Every row gives one point. Each copy is the shape, with its points in the same order, turned, moved and blurred by noise. Some copies are also mirrored. Which?
In the rows, zero is written as 128.

Shape (6 x 2)
[[138 154]
 [ 83 117]
 [ 97  89]
 [152 115]
 [120 114]
 [127 161]]
Copy 1 (6 x 2)
[[137 161]
 [ 83 121]
 [ 97  96]
 [151 123]
 [120 120]
 [125 168]]
Copy 1 is: only turned
Copy 2 (6 x 2)
[[116 117]
 [166 165]
 [188 146]
 [151  97]
 [162 126]
 [115 133]]
Copy 2 is: mirrored

Shape (6 x 2)
[[148 151]
 [107  90]
 [120  98]
 [136 168]
 [152 158]
 [133 169]]
Copy 1 (6 x 2)
[[116 140]
 [176 109]
 [168 116]
 [ 98 129]
 [106 146]
 [102 128]]
Copy 1 is: only turned
Copy 2 (6 x 2)
[[127 155]
 [ 89  89]
 [ 94 107]
 [149 142]
 [130 153]
 [149 144]]
Copy 2 is: mirrored
Copy 3 (6 x 2)
[[103 124]
 [176 112]
 [159 106]
 [100 146]
 [ 98 124]
 [100 149]]
Copy 3 is: mirrored
Copy 4 (6 x 2)
[[147 158]
 [143  79]
 [147 100]
 [134 168]
 [157 166]
 [131 170]]
Copy 4 is: only turned

Shape (9 x 3)
[[163 178 125]
 [107 128 140]
 [ 78 102 109]
 [149 130 153]
 [118 109 133]
 [112 146  58]
 [104 143 144]
 [137 119 142]
 [112  84 126]]
Copy 1 (9 x 3)
[[152 114  79]
 [130 138 140]
 [ 82 139 171]
 [159 115 128]
 [121 117 160]
 [ 61 118 101]
 [131 150 142]
 [140 114 140]
 [112 111 176]]
Copy 1 is: only turned
Copy 2 (9 x 3)
[[173 154 107]
 [108 114 114]
 [ 64 120 133]
 [149 111 132]
 [110 117 139]
 [ 91 197 123]
 [115 119 103]
 [130 118 138]
 [ 93 114 158]]
Copy 2 is: mirrored
Copy 3 (9 x 3)
[[122 153 182]
 [144 123 116]
 [131 123  68]
 [135 104 155]
 [129 107 111]
 [ 82 173 104]
 [158 129 122]
 [133 109 138]
 [119  87  94]]
Copy 3 is: mirrored
Copy 4 (9 x 3)
[[100 185 136]
 [132 121 112]
 [122  74 123]
 [150 157 127]
 [144 116 131]
 [ 65 107 159]
 [123 129 100]
 [147 137 134]
 [154  93 141]]
Copy 4 is: mirrored

Shape (7 x 4)
[[132 141 114 122]
 [145 130  33 138]
 [120 124 103 147]
 [111 114 143 148]
 [133 108 146 143]
 [159  92 145 126]
 [119  94 132  84]]
Copy 1 (7 x 4)
[[129 123 116 112]
 [184 183  71 102]
 [134 148 115 134]
 [119 129 145 150]
 [128 129 160 142]
 [141 132 177 113]
 [ 94 157 152  94]]
Copy 1 is: mirrored
Copy 2 (7 x 4)
[[109 118 128 110]
 [ 90  94  53  88]
 [107 126 115 127]
 [127 144 140 143]
 [136 154 129 135]
 [166 149 126 112]
 [164  99 139 121]]
Copy 2 is: only turned
Copy 3 (7 x 4)
[[145 130 134 112]
 [199  80 165  79]
 [132 103 149 102]
 [ 96 112 132 119]
 [106 105 128 137]
 [125  92 112 158]
 [131 109  74 115]]
Copy 3 is: mirrored

Shape (9 x 4)
[[104 147  82 181]
 [ 95 118 117 165]
 [ 97 133 128 129]
 [139  65 131 127]
 [152 138 110 155]
 [ 82 105 118 120]
 [100 144 114 141]
 [152 123  74 116]
 [130 112 141 135]]
Copy 1 (9 x 4)
[[146 179 127 182]
 [138 131 134 178]
 [111 129 132 147]
 [175  84 114 129]
 [165 160 148 129]
 [111 108 105 155]
 [117 148 133 152]
 [162 157  95 108]
 [145 112 144 130]]
Copy 1 is: only turned
Copy 2 (9 x 4)
[[ 84 105 148 169]
 [117  95 162 135]
 [116  96 124 113]
 [193 126 152 130]
 [120 151 130 149]
 [146  76 128 123]
 [107 102 131 132]
 [147 133  95 166]
 [146 130 145 112]]
Copy 2 is: only turned
Copy 3 (9 x 4)
[[146 196  95 143]
 [109 166  94 130]
 [118 142 118 110]
 [101  94  59 134]
 [149 139 106 165]
 [108 140  91  90]
 [132 158 119 120]
 [179 121  77 128]
 [111 116 102 137]]
Copy 3 is: only turned

Shape (10 x 6)
[[134 113 145 106 146 165]
 [186 123  98 119 153 137]
 [146 118 132 109 151 142]
 [123 129 163  98  94 107]
 [113 120  73 141 109 130]
 [101 146 129 166 132 112]
 [ 95 112 142 139 127 173]
 [132 116  90  98 208 134]
 [150 167  83 135 156 140]
 [139 136 126 105 139 127]]
Copy 1 (10 x 6)
[[121 166 110 145 118 127]
 [167 168 117  87 125 141]
 [131 159 109 120 125 125]
 [116 106 136 131 101  82]
 [138  97 124 113 130 179]
 [109 107 159 120 167 133]
 [104 141 124 174 140 145]
 [122 173  63  82 157 150]
 [125 159 141  72 136 170]
 [121 146 120 104 118 123]]
Copy 1 is: mirrored
Copy 2 (10 x 6)
[[169 112 116 139 153 126]
 [188 141  90 129  89 115]
 [165 124 106 134 131 112]
 [117  98 148 166 120  96]
 [131  93 115  92  80 143]
 [ 93 139 126 114 115 146]
 [143 101 133 117 157 160]
 [169 137  57  86 136  95]
 [142 136  61 122  89 144]
 [141 117 101 141 117 107]]
Copy 2 is: mirrored
Copy 3 (10 x 6)
[[133 150 151 118 169 152]
 [161 140 103 104 172 103]
 [136 144 142 119 165 125]
 [103  89 167 123 126 130]
 [105 123  77 156 144 134]
 [101 155 122 152  97 120]
 [111 157 138 146 141 180]
 [125 182 126 143 206  90]
 [115 170  84 102 148 100]
 [117 134 135 113 157 113]]
Copy 3 is: only turned

Shape (14 x 8)
[[ 94 138 135  82 130 154 136 156]
 [112 159  99 120 133 137 145 152]
 [132  61 139 156 132 131 103  92]
 [137 111 139 152 157 167 141  78]
 [168 113 111 135 136 122 120 173]
 [126  99 112 139 157 121 137 142]
 [ 84 161 139 141 126 161 127 155]
 [101  86 151 143 141 117 191 156]
 [146 105 158  89 106 102 137 116]
 [108 113 116 106 105 116 139 129]
 [133  99 166 133 138 121 149  98]
 [168 169 107 150  84 149 151 133]
 [125 167 174 116 125 107 160 171]
 [116 170 125 106 160 120 144 133]]
Copy 1 (14 x 8)
[[111 153 115  96 110 109 144  96]
 [105 121 138 113  82 141 134 135]
 [126  71  94 154 182 118 118 137]
 [115  61 147 139 153 129 134  99]
 [ 96 120 116 101 145 156 136 187]
 [ 88  88 102 128 132 132 138 152]
 [108 138 149 123  96  97 102 125]
 [ 40 126 103 151 129 147 132 110]
 [120 135 101 149 179 146 165 120]
 [124 142  90 144 114 140 143 123]
 [ 89  98 125 168 169 127 157 115]
 [140 128 170 134 107 187 118 151]
 [ 77 176 156 138 128 127 157 135]
 [104 129 152 120  96 122 172 125]]
Copy 1 is: mirrored
Copy 2 (14 x 8)
[[138 144  87  99 126 149 159  99]
 [132 169 102 124 123 159 122 135]
 [149  83 170  95 129  90 143 176]
 [152 132 177  94  86 112 154 145]
 [187 130 109 113 137 136  90 161]
 [157 144 138  94 151 127 129 169]
 [122 134 134 115 122 188 147 129]
 [180 149 148 128 183 127 180 148]
 [153 121 113 121 145  72 135 108]
 [129 130  95 127 145 110 153 139]
 [156 128 163 116 132  82 154 130]
 [146 141 111 180  70 134 122 153]
 [170 152 122 161 152 145 125  81]
 [130 172 124 108 130 137 118 106]]
Copy 2 is: mirrored
Copy 3 (14 x 8)
[[112 171 116 115 108 117  82 144]
 [127 177 131 147 115 126 121 126]
 [ 89  76 128 110 168 179 121 126]
 [130 126 161  77 146 184 139 131]
 [149 130 106 182 143 163 105 142]
 [104 146 111 148 137 183 130 143]
 [ 98 152 163 135 100 114 107 154]
 [ 93 146  78 128 120 157 164 188]
 [131 105  73 104 104 144 111 117]
 [104 125  96 130 131 123 123 114]
 [112 106 108  99 113 183 137 140]
 [183 132 143 149 121 108 153 121]
 [126 147 101 135  55 135 124 154]
 [118 178 124 130  81 157 117 117]]
Copy 3 is: mirrored

Shape (15 x 9)
[[118 117 138 183 147 141 158 133 156]
 [125 145 132 100 147  92 123  80 106]
 [118 120 120 120 136 135 129 157 147]
 [179 136 119 210 139  75 113 154 105]
 [123 111 124 130 155 124 124  84 159]
 [123 108 105 103 100 135 145 132 113]
 [120 128 131 126 120 138 161 148 153]
 [224 143  96 109 143 137 147 123 137]
 [217 107 151 144 128 135 117 154 127]
 [110 112 107 104 150 141 163 143 160]
 [113 143 140 154 131 139 125 146 112]
 [125 171 100 164 155 125 110 137 119]
 [117 161  95 148 152 119 157 147 145]
 [104 108 133 129 110 133 110 104 115]
 [114 160 138 131 143 135 113  80 218]]
Copy 1 (15 x 9)
[[117 105 180 146 116 125 118 129  73]
 [ 82 151 115 100 155 104 139 111 141]
 [145 113 132 112 119 141 139 143 100]
 [155 125 163 181 179  92  72 148 136]
 [109 141 162  83 137 109 134 108  94]
 [139 128 109 114  86 125 130 111 130]
 [123 115 142 127  91 132 147 144  99]
 [164 208 161 145 120 108 160 135 139]
 [178 148 193 153 139 146 134 126 161]
 [135 118 128 105  99 120 168 129  77]
 [115 117 129 143 133 153 108 134 108]
 [122 154 123 141 159 129  95 155  86]
 [119 136 124 144 125 105 131 163  74]
 [110 117 130  95 117 137  98 101 127]
 [ 77 158 189  62 123 129 134 169  79]]
Copy 1 is: mirrored
Copy 2 (15 x 9)
[[143 157 142 181 152 135 139 128 123]
 [154 119 137  69 138  98 165 119 131]
 [115 126 122 137 114 140 130 143 132]
 [213 146 140 135 149 131  64 135 170]
 [118 150 132 128 151  87 155 125 143]
 [118  71 123 128 125 120 132 127 122]
 [127 115 134 162 111 140 150 143 121]
 [158  89 105 134 136 125 159 149 224]
 [145 112 148 149 124 152 114 105 224]
 [ 98 118 122 144 135 132 161 164 125]
 [150 135 122 131 125 153 121 107 117]
 [174 156  83 120 137 131 118 130 133]
 [163 138 101 142 132 136 146 168 119]
 [119 114 134 121 132 105 125  91 111]
 [129 183 116 150  96  68 193 124 136]]
Copy 2 is: only turned
Copy 3 (15 x 9)
[[155 117 114 140 173 135 121 103 138]
 [ 86 146 156  96 128  71 102 119 113]
 [131 137 111 135 119 121 149 125 134]
 [143 112  96 161 148 119  89 125  29]
 [126 139 129 108 136  94  87 122 161]
 [128 116 142 107  87 126 147 102 121]
 [136 114 132 123 135 129 160 129 143]
 [190 109 149 141  91  68 118 175  97]
 [164  95 146 184  97 108  93 156  90]
 [143 128 118 124 125  96 162 114 164]
 [124 153 143 137 136 144 130 118 104]
 [140 177 124 113 147 122 120 124  77]
 [151 146 120 114 163 102 160 128 106]
 [ 99 135 138 100 101 138 112 100 128]
 [123 143 113  85 166 115 108 178 184]]
Copy 3 is: mirrored
Copy 4 (15 x 9)
[[114 177 105 129 180 137  87 150 152]
 [153 127 126 169 135 117 109  75 109]
 [112 126 105 118 135 124 121 138 158]
 [149 211  72 109 165 135 158 122  87]
 [159 145 108 161 151 145  97 107 170]
 [107 109 119 142 115 152 108 134 111]
 [115 128 111 125 143 116  95 161 139]
 [199 120 124  71 131 148 108 126 107]
 [169 123 105  90 185 152 158 150 108]
 [114 112  98 126 126 128  79 130 167]
 [ 97 160 127 131 159 123 123 122 126]
 [122 192 124 110 129 117 130 104 138]
 [118 175 108 106 125 106  90 127 139]
 [115 133 128 176 142 155 131 118 135]
 [180 160 146 164 138 102  97 143 204]]
Copy 4 is: mirrored

Shape (12 x 9)
[[138  97 102 135 101 119 120 151  93]
 [142 145 165 127 138 150 155 170 221]
 [129 158 185 154 109 120 118 129 101]
 [170 155 148 119 123 144 104 140 121]
 [140 151 124 170 125  88 116 142 142]
 [120 153 113 149  97 103 148 143  87]
 [126  43 160  86 130 102 112 126  89]
 [121 152  98 134 108  86 114 115 141]
 [108 106  97 132 132 155 124 146 154]
 [165 126 141 124 140 152 139 115  88]
 [136 104  98 160  93 142 145 109  96]
 [137 146  98 142 141 102 109 128  94]]
Copy 1 (12 x 9)
[[112  92 125 135 142 145 114 161 126]
 [183 204 135 164 117  84 128 116  94]
 [148 117 154  73 143 108 120 104 130]
 [159 137 124 115 157 144  94 102 131]
 [142 109 120 120 122 139 156 108  90]
 [116  95 142  90 103 145 112 152 113]
 [ 62 121 122 135 202  93 115 154 148]
 [114 119  98 124  96 148 148 118 122]
 [123 138 155 183 118 134 125 137 134]
 [122 146 154 101 175 162 101 138 141]
 [131 114 152 121 130 166 137 177 151]
 [106 102 131 119 135 176 128 110 116]]
Copy 1 is: only turned
Copy 2 (12 x 9)
[[105  77 147 110 131 105 144 156 147]
 [118 185 105 100 114 195 120 126  94]
 [150  85 162 163 125 167  97 134 131]
 [142  99 158  96 119 145  83 135 115]
 [145 113 125 115 118 160 118 145 183]
 [137  96 165 143 108 128 135 182 164]
 [ 78  85 174 134 199 106 141 105 121]
 [131 130 149 123 105 119 118 132 193]
 [126 137 105 112 119  99 148 133 120]
 [160  90 183 104 141 126 132 136 106]
 [135  75 157 123 101 106 176 140 141]
 [157 101 153 111 135 107 117 157 173]]
Copy 2 is: only turned

Shape (15 x 11)
[[109  86 130 164 153 123 139 118 136 141 136]
 [140 107 123 146 141 150 132 166  88 132 124]
 [143 130 169 151 134 102 153 113 111 160 163]
 [139 133 104 143 206  83 107 113  71 147 121]
 [109 125 127 121 161 107 113 138 127 182 121]
 [110  88 122 123 146 130 118 120  90 159 117]
 [188  96 109 111 125 155 153 123  91 105 100]
 [143 131 129 123 132 135 112 142 213  82 151]
 [130 138 127 150 141 127 128 134 101 118 137]
 [117 121 132 158 136 117 120 113 108 115  80]
 [153 136  79 171 118 137  98 113 164 145 148]
 [115 139  95  89 118 106 171 114 119 119  89]
 [104 103 144 137 106 121  97 117 116  78 143]
 [ 97 145 102 108 159 138 139 101  95 144 108]
 [145 159 131 150 185 125  98 114 198 171 143]]
Copy 1 (15 x 11)
[[122  96 163 163 122 130 124 117 152 145 101]
 [ 94  89 139 145 112 102 116 150  93 117 116]
 [126 121 144 141  73 115  99  79 120 159 118]
 [122 130 142 169 165  87  51 117  91 152  83]
 [135 119 116 146 123 103 113 138 123 179  79]
 [ 83 118 133 147 142 108 131 124 113 155  87]
 [ 95  71 128 111 152 110 133  98  78 100 148]
 [186 100 154  76 127 134 128 156 160 134 157]
 [122 127 146 145 112 114 106 133 102 122 125]
 [130 124 154 144 141 142 128 123  92 113  85]
 [138 122 100 123 127 132  94 134 176  94 125]
 [153 133 123 135 153  78 177  93  96 122 121]
 [109 146 196  99 122 131 134 136 124 120 121]
 [122 152 117 168 161 103 137 123  96 154 119]
 [187 113  97 133 122 150  67 143 158 177 119]]
Copy 1 is: only turned
Copy 2 (15 x 11)
[[146 134  74 160 122 102  98 118 143 143 119]
 [157 107 101 122  94 105 140 144 130 168 127]
 [117 162 102 170 103 129 150  97 152 156 116]
 [112 150  62 103 129  47 152 108 106 188  91]
 [ 91 127  82 110 105 115 103 110 127 165 127]
 [115  90  75 142 115 102 131 121 108 152 124]
 [173  72 130 125 128  95 171 107 154 158 118]
 [155 158 143  94 109 114  94 130 180  72 110]
 [142 149 107 123 119 110 148 141 132 153 110]
 [142 132 114 137 164  84 118 142 115 162 141]
 [191 165  93  91 116 135 120  94 114 121 128]
 [121  98 113 102 187 133 142 128 162 161 114]
 [132 132 111 145 134 108 145 170 114  86 123]
 [114 102  98 111 154 124 124 127 111 177  84]
 [140 191 115  87 100 103  62  74 137 139  99]]
Copy 2 is: mirrored
Copy 3 (15 x 11)
[[ 91 105 142 138 115 155 118 140 121 107  68]
 [132 100 129 139  95 171 152 157 105  96 129]
 [110 125 177 175 104 139 106 123 154 116 122]
 [ 91  94 125 195 123  98 119 128  74 106 142]
 [ 96 123 158 136  93 109 121 149  96 140 108]
 [106 103 158 123 100 130 102 145  86  93 113]
 [183 111  91 149 118 170  98 161 106 100 133]
 [120 139  90 105 141 141 149 119 167 177  85]
 [114 118 132 147 126 143 148 133 122  99 129]
 [128 117 135 138 154 115 131 162 110  80  94]
 [ 94 144  73 129  78 113 144 128 148 106  91]
 [131 184 130 129 152 153  88 151  84 113 129]
 [114  96 132  88 154 136 123 109 152  86 119]
 [125 148 148 142 117 126 114 116  60 104 121]
 [101 138 128 165  88  82 160 113 138 180  66]]
Copy 3 is: mirrored
Copy 4 (15 x 11)
[[ 96 139 147 157 116 109 137 123 147 149 153]
 [160 136 146 159 135 129 142 150 149 133 113]
 [117 140 135 116 153 120 176 149 129 130 183]
 [104 174 129 186 176 107 124 151 114  73 135]
 [ 96 162 144 120 139 112 102 169 137 119 137]
 [118 157 173 158 137 142 113 147 122 134 135]
 [193 138 145 161 143 121 138 112  83 153 112]
 [135  95  97  84 129  86 101  68 161 148 128]
 [136 131 122 142 138 137 146 130 138 113 131]
 [142 155 125 158  95 134 116 121 117 103 148]
 [113 175  81 123 149 125 126  94 157 167 118]
 [133 110 107 132 117 134  97 148  57 137 127]
 [141 110 137 138 128 166 105  85 154 122 167]
 [ 96 144 140 137 129 145 118 146  84 109 100]
 [ 77 177 108  78 139  65 127 110 159 120 123]]
Copy 4 is: only turned

Shape (17 x 12)
[[ 80 120 117  95 156 103 132 136 148 172  99  86]
 [138 152  94 173  84 102 121 142 115 170 134 111]
 [149 114 149 120 113 150 145  92 134 113 163 114]
 [ 82 128 113 142 143 129 105 110 156 104  97  92]
 [143 129 124 140 134 131 160 148 144 115 135  86]
 [152 131  92 124 126 164 143 114 155 143 123 121]
 [100 114  96 142 104 107 124  99 128 176 123 124]
 [ 97 104 143  96 125 169  96 156 158 107 153 125]
 [119 128 162 115 164  97 161 167  99 165 110  80]
 [110 148 169 136 163 119 145 169 113 166 106  88]
 [145 123 100 134 116  98 133 100 159 165 153  87]
 [ 97 125 100 154 158 111 124 184 141 134 148 141]
 [144  79 157 154 128 182 148 104 147 102 112  71]
 [124 118 143 105  84  98 152 141 144 138 152 127]
 [112 141 158 179 146 176 112 153 166 130  86 125]
 [ 88 104 141 138 114 159 158  98  94 155 139  64]
 [157 115  86  98 160 137 105 138 144 142 111 123]]
Copy 1 (17 x 12)
[[137 102 130  76 187 126 179 122 114 127 107 149]
 [124 144  85 134 148 157 118 111  88 157 136  84]
 [142 138 154 146 103 121 121 131 163 152 136 134]
 [121  89 111 105 154 142 130  98 154  90 119 143]
 [143 159 126 110 142 135 145 121 167 127 132 102]
 [143 143 144 130 147 134 101 143 132 124  93 116]
 [141  97 101 134 145 153 129 129  87 152 119 138]
 [104 131 141 132 147  89 131 145 147  81 164 157]
 [151 141 124  80 154  94 214  99 123 143 117 103]
 [123 131 131 100 161  99 202  91 122 127 117  88]
 [154 127 136 117 167 167 117 122 127 176 142 125]
 [126 161  81 148 190 124 166 115 128  99 133 138]
 [174 102 163 124 102 127 135 135 183  94 137  90]
 [117 136 107 120 135 113 150 159 137 174 151 132]
 [107  99 127 155 168 103 143 112 158  72 108  72]
 [152 110 159 116  85 159 177 119 106 118 136 124]
 [162 149 128 107 182  96  98 127 124 113 105 141]]
Copy 1 is: only turned
Copy 2 (17 x 12)
[[101 141  96  74 115 148 151 160 149 130  70  85]
 [140 149  79 155 105 148 142 138  98 168 147 108]
 [123 115 113 149 126  97 105  92 132 101 120 139]
 [150 173 102 103 161 126 144 120 168 126  97  91]
 [124 136 109 138 132  97 129 162 136 107 141 104]
 [122 123  95 152 160 143  90 148 142 125 111 122]
 [117 120  86 125 123 166 150 106 138 159 106 107]
 [114 169 149 126 101 126  83 114 188 108 100 105]
 [ 91 145 122  82  93 117 165 169  87  92 106 101]
 [ 89 178 115  80 116 120 149 169  91 111 118 108]
 [128  92  84 129 120 112 119 136 127 161 111  94]
 [122 158 156 109 111 160 140 165 157 151 156 106]
 [ 98 146 111 158 177  77 124  97 141  73 118  80]
 [105 122 103 149  74 110 136 132 152 130 114 142]
 [ 96 224 124 127 174 121 119 134 136 129 126 112]
 [ 97 130  67 106 127 129 147  89 124  79 129  89]
 [132 123 140 142 140 158 102 159 132 125  80  90]]
Copy 2 is: mirrored
Copy 3 (17 x 12)
[[ 97  92 149 115 186 133 140 152 162 113  97 114]
 [135 155  93 138 179 129  82  98 130 134 145  76]
 [101 147  97  96  86 126 126 108 142 112 141 133]
 [112  89 128 142 141 175 108 105 145  94  90 130]
 [144 135 104 109 131 146 103 146 159 100 143 136]
 [134 138  94 118 146 149 159 106 116  98 141 128]
 [ 96 126 119 149 164 115 136  96 140 121 121  74]
 [137  81 103 107  91 140 136 138 119 151  85 144]
 [126 122 167  80 167 127 105 183 162 122 143 103]
 [132 128 173  86 163 163  97 172 155 134 134 100]
 [107 147  91 117 174 117 135  89 178 117 132 120]
 [166  97 134 165 154 132 113 136 144 156 136 126]
 [147 125 107  87  80 169 127 118 168  59 115 104]
 [ 99 160 102 125 127  94 117 150 146 143 110 121]
 [172 135 158 129 116 218 121 119 130 122  95 116]
 [ 78  99 102  90 113 149 117 135 163  98 146  58]
 [154 105 122 103 169 121 152 101 110 107 125 144]]
Copy 3 is: only turned
Copy 4 (17 x 12)
[[ 90 126 106 182 136 135  91 102 165 138 117 113]
 [179 129 110 156 112 148 145 185 143 124 126 106]
 [130 143 150  95  98 133 151 115 112 166 138 145]
 [115 129 133 134 130 146 117  79 115 120  82  84]
 [108 136 121 128  85 132 141 131 129 112 161 102]
 [104 119 119 118 134 125 177 132 130 134 125 118]
 [156 137 123 172 143 150 141 139 128 160 104 111]
 [ 96 104 137 114 103 180 126  81 125 124 116 176]
 [ 99 147 149 175 106 109  76 134 178 123 163 117]
 [ 98 123 161 149  97 132  87 138 181 112 144 101]
 [149 138  81 138 134 139 138 125 127 176 152 101]
 [108 106 126 159 124 168 109 150  98  82 136 125]
 [107 114 179 109  86 136 173  73 125 153 145  82]
 [127 137 107 147  75 125 114 133 118 161 128 158]
 [107  65 173 105 102 151 125 136 143 110 107  79]
 [112 185 176 159  99 170 156 112 161 171 132 104]
 [119 103 112 135 159 116 150 103 135 106 150 133]]
Copy 4 is: mirrored
